Rows are points. Two turns around zero, p and q, are shown by what they do to some points. Write where each new point lands after one turn and then the other. Backwards means that the second turn is done in reverse. Each puzzle has new turns, and all numbers are rounded.
In the rows, zero is written as 128.

Turn p:
[119 110] -> [135 109]
[ 89 116] -> [110  91]
[121 120] -> [129 117]
[169 121] -> [161 153]
[142 174] -> [104 170]
Turn q:
[163 116] -> [165 128]
[ 74 141] -> [ 73 122]
[148 103] -> [155 111]
[142 135] -> [139 139]
[112 146] -> [107 140]
Where do these land?
p, then q: [ 74 111] -> [122  72]
p, then q backwards: [138 114] -> [143 120]
p, then q: [154 140] -> [127 157]
q, then p backwards: [146 147] -> [153 136]

Turn p:
[101 141] -> [ 98 129]
[100 118] -> [106 108]
[185 131] -> [179 153]
[127 122] -> [129 122]
Turn q:
[ 99 122] -> [ 99 122]
[119 122] -> [119 122]
[116 160] -> [116 160]
[177 108] -> [177 107]
Where do these land?
q, then p: [144 153] -> [133 157]
p, then q: [105 147] -> [ 99 137]
p, then q backwards: [135  84] -> [152  91]

Turn p:
[105 162  99] -> [129 178 127]
[194 115 142] -> [174  81 148]
[110 137 117] -> [120 149 122]
[102 113 141] -> [ 98 122 117]
[156 111 118] -> [155 109 118]
[101 130 150] -> [ 94 129 135]
Turn q:
[138 118 116] -> [134 112 122]
[126 139 103] -> [111 118 109]
[170 133 100] -> [147 108  85]
[121 102 143] -> [139 121 156]
[ 85 149 178] -> [109 182 167]
Where do these land?
q, then p: [128 106  95] -> [120 107  95]
p, then q: [ 98 171 134] -> [106 176 131]
p, then q: [132  91 126] -> [125  91 129]
q, then p: [154 143 157] -> [160 139 152]

Turn p:
[127 118  88  82] -> [152  98 104  86]
[ 84 163 146 163] -> [107 188 109 146]
[176 115  95 112] -> [165  79 132 132]
[129 115 165 119] -> [109 133 161 117]
[113 148 136 162] -> [118 158 119 155]
[132 101 113 128] -> [119  99 120 127]
[136 135 153 130] -> [126 140 152 132]
Turn q:
[144 122 130 160] -> [150 119 137 155]
[142 120 106 134] -> [146 119 109 132]
[ 58  94 146 112] -> [ 64  85 145 108]
[144 125 139 117] -> [141 134 138 114]
[151 179 120 118] -> [138 182 112 132]
Where do these land?
p, then q: [127 166 119 144] -> [148 152 115 154]
q, then p backwards: [ 95 144 147 122] -> [110 110 159 140]
q, then p: [152  71  93 148] -> [122  56 137 142]
p, then q: [127 154 167 121] -> [120 168 152 129]
q, then p backwards: [140 106 114 106] -> [125 124 107  99]

Turn p:
[ 96 105 143 144] -> [130  85 121 138]
[134 114 120 112] -> [141 130 127 109]
[ 92 169 138 122] -> [ 73 119 129 130]
[141 119 164 122] -> [139 119 165 132]
[177 133  75 140] -> [157 188  97 131]
Turn q:
[139  80 170  95] -> [181  95 124  91]
[140 127  89 157] -> [103 122 107 165]
[133 124 160 113] -> [157 127 142 112]
[ 96 134 143 134] -> [112 125 155 110]
[136 143 135 135] -> [133 138 139 140]
[124 160  71 134] -> [ 83 161 101 150]
Where do these land?
p, then q backwards: [151 103 109 140] -> [161 127 137 106]
q, then p: [147 135  91 142] -> [120 128  91 151]
p, then q: [156 145 132 152] -> [121 137 155 156]
p, then q: [100 127 140 131] -> [120 102 123 115]
q, then p: [ 86 130 168  74] -> [112 143 177  70]

Turn p:
[141 105 129 149 144 133] -> [121  94 122 137 135 120]
[131 152  92  89 137 125] -> [146 158 104  90 140 121]
[145 102 138  94 128 132] -> [141 113 136 103 102 106]
[ 82 109 140 146 147 100] -> [ 93 142 139 163 138  93]
[142 225 130 153 107 142] -> [161 163 138 135 169 210]
[122 103 128 139 118 139] -> [107 113 124 133 111 129]
[152 139 139 125 131 128] -> [152 118 137 125 133 135]
[105 101 139 129 137 140] -> [ 96 118 141 126 121 112]
[132 117 118 129 103 113] -> [134 133 111 141 104 128]
Turn q:
[114 150 126 131 123  99] -> [139 142 118 147 149 109]
[173 115 104 112 116 144] -> [146 134 118  82 104 145]
[125 180 119 131 134 156] -> [150 129 117 149 151 174]
[137  91 118  95 107 143] -> [105 133 106  98  90 130]
[ 98 150 131 120 113 119] -> [123 144 108 159 138 125]
[110 136 126 151 127 129] -> [137 118 133 155 128 125]
[107 140 122 134 157 107] -> [129 109 123 141 162 112]
[146  85 192 157 166 112] -> [ 93 116 208 111 137 101]
[142 105 116 121 111 143] -> [128 127 121 109  96 133]
Where do these land?
q, then p: [143 110 141 107 118 120] -> [133 162 137 120 123 127]
p, then q backwards: [151 153 115 167 140 125] -> [111 171 112 128 151 138]
q, then p: [105 118 127 127 116 145] -> [107 131 116 141 116 142]
q, then p: [110 101 148 125 124 115] -> [117 153 135 155 122 118]
p, then q: [149 116 104 152 169 123] -> [130  85 124 102 134  99]
p, then q: [111 108 143  67  86 173] -> [ 91 196  91 143 105 144]
p, then q: [138 156  93 147 154  86] -> [172  92 132 107 162 127]
q, then p backwards: [115 156 152 120 135 148] -> [112 153 130 160 123 136]
q, then p: [130 133 129 139 110 116] -> [146 130 127 141 132 139]

Turn p:
[131 134 148 130 149  97  96 126] -> [117 128 159 146 143  95 123 138]
[121 207 113 120  62 118  75 133] -> [172 196 149 136  90 103  61 115]
[ 99 109 166 103 137 104 110 153] -> [103 141 167  96 135 103 147 149]
[164  85 117 104 142 133 163 115] -> [146  77  98 108 149 130 157 126]
[127  98 117 139 137 166 157  85] -> [114  86 103 121 141 172 123 104]
[125 108  99 148 122 124 134 133] -> [116 117  98 131 112 131 122 145]
[130 120 128 129 159 160 122 145] -> [117 142 116 131 164 146 141 138]
[138 160 153 145  90 118 113 145] -> [157 153 163 143 100 132 116 143]
[116 131 110 135 153 132 183 119] -> [110 115  97 139 116 141 164  95]
Turn q:
[129 139 131 186 108 102 141 120] -> [151 130 113 168 118  98 160 146]
[152 106 122 115 111 125 147 170] -> [148 119 122  88 103 138 125 157]
[114 110 117 102 162 116 111 109] -> [120 101 128 121 166 136 110 104]
[ 94 137 104 138 151 162 123 122] -> [ 87 126 126 154 144 160 133 132]
[158 133 111 146  65 104  79 103] -> [157 165  76 151 117  85  86 129]
[110 115 155 113 122 139 131 109] -> [104 118 137 122 113 114 127 100]
[107 146 140  87 155 122 168 102] -> [105 127 147  96 158 127 167  92]
[122 158 131 175 128 114 123 193] -> [143 136 158 153 124 122 137 203]
[167 108 140  91 148 168 129 123] -> [137 131 143  99 108 173 108  90]
Where do these land?
p, then q: [141 158 112  86 114  99 127 116] -> [170 140 110 119 149  98 123 104]
q, then p backwards: [131 129 160 143 115 143  62 154] -> [124 152 131 165  95 104  75 112]
p, then q backwards: [117 132 159 129 144 117 167 125] -> [116 130 152 136 147 143 166 115]
q, then p backwards: [118 117 118 134 101 128 161 136] -> [121 105 112 127 126 113 153 151]
q, then p: [136 145 104 114 130 133 121  68] -> [113 119 107 160 140 124 105  80]
q, then p backwards: [119 125 128 146 152 155 184 143] -> [124 107 163 148 134 134 179 146]
p, then q: [100 135 108 131 142 119  92 110] -> [112 122 133 154 163 104 109 133]
q, then p: [131  99 146 163 109 140 178 158] -> [158 116 115  91  81 152 146 152]
q, then p: [144 162  88  86  84 157 153 127] -> [147 185  99 114 122 114 123  71]
p, then q: [146 119 128 159 149 104  71 138] -> [146 101 162 157 139 117 115 177]
p, then q: [125  88 157 118 168 112  92 133] -> [121  78 176 115 149 122 134 142]

Turn p:
[132 132 104 110 105 157 107 127 195] -> [123 159 144 110  92 166 182 126 123]
[116  88 106 125  93 156 104 135 134] -> [109 152 111  99 118 150 139  82 136]
[166 134 154 164 152  97 160 114 107] -> [155  78 136 164 121  89 106 132 133]
[126 115  92  83 109 132 146 130  87] -> [126 138  71  96 150 107 138 125 105]
[135 179 169 169 141 122 142 105 104] -> [181 121 151 175 142 116  93 145 136]
[134 105 117  86 120 153 126 180 108] -> [ 95 144  83  96 108 136 107 132  98]
[128 143 126 149 167 124 100 101 137] -> [140 113 146 137 134 143 133 152 175]
[119 145 131 152 124  85 107 132 143] -> [110 143 160 154 131 105 134 133 153]
[ 96 102  97 109 121 153 150 157 140] -> [ 91 132 100 120 139 160 147 112  95]
[127 137 184 134 148 101 138  99 126] -> [152 100 178 130 145 108 102 140 126]
Turn q:
[102 128 153 117 149 147 130 109 132] -> [114 120 132 120 138 120 163 126 158]
[129 129 163 154 150 114 117 142 138] -> [129 141 142 113 160 106 144 146 109]
[ 97  89 144 151 128 131 121 122 128] -> [102 100 147 129 121 104 147 150 118]
[150  87 159 107 151 122 175 153 100] -> [156 156 113 120  86  68 148 136 134]
[170 104 139 117 149 180 161 158 104] -> [178 117  76 119 106  89 153 114 125]
[166 162 130 119 101 115 145 107 141] -> [169 144 154 124 130 153 106 103 140]
[145 198  68  85  91 100 124 128 139] -> [137 169 115 150 126 210  74 103 144]
[ 98 125  96 157 143 127 124 134 162] -> [106 110 127 173 159 129 122 148 122]
[ 85 111 144 155 104 137 113 128 134] -> [100 100 154 133 124 137 157 146 105]
[128  98 117 121 126 119  91 114 144] -> [112 104 131 112 129 131 101 160 137]
[113 108 138 160 139 120 122  90 100] -> [ 94 107 156 115 129  93 126 108 123]
[153 197  84  93 106 125 113 150 114] -> [139 166  88 128 130 196  95  95 123]
Where do these land?
p, then q backwards: [105 148 133 185 129 151 131 108 103] -> [147 167  91 127 131 135 157 115 166]
q, then p: [146 119 122 141 145  78 152  99 115] -> [131 148 179 129 132 101 118 145 158]
p, then q: [136 108 113 105 138 137 140 156 120] -> [100 122 108 143 100 139 121 127 127]
q, then p: [129 137 109 117 136 156 111 131 193] -> [101  95 110 138  87 172 130 131 137]
q, then p: [123 162  99 121 127 147 102 104 127] -> [135 116 126 105 140 175 145 124 147]
q, then p backwards: [ 98 107 149 102 131 105 124 175 122] -> [142 162 100  91 127 122 112 160 149]
p, then q: [126 135 108 183  95 151  97  96 128] -> [172 101 159 140 172 140 115 106 152]
p, then q backwards: [147 142 150 111 151 148  89 163 109] -> [144 103 106  87 115  90 102 135 131]
q, then p: [126 106 149 101 144 133 121 115 113] -> [109 139 140 115 130 117 155 132 101]
q, then p: [144 116 148 113  84  74 214 133 150] -> [176 164 171 174  68  91  96 115 118]
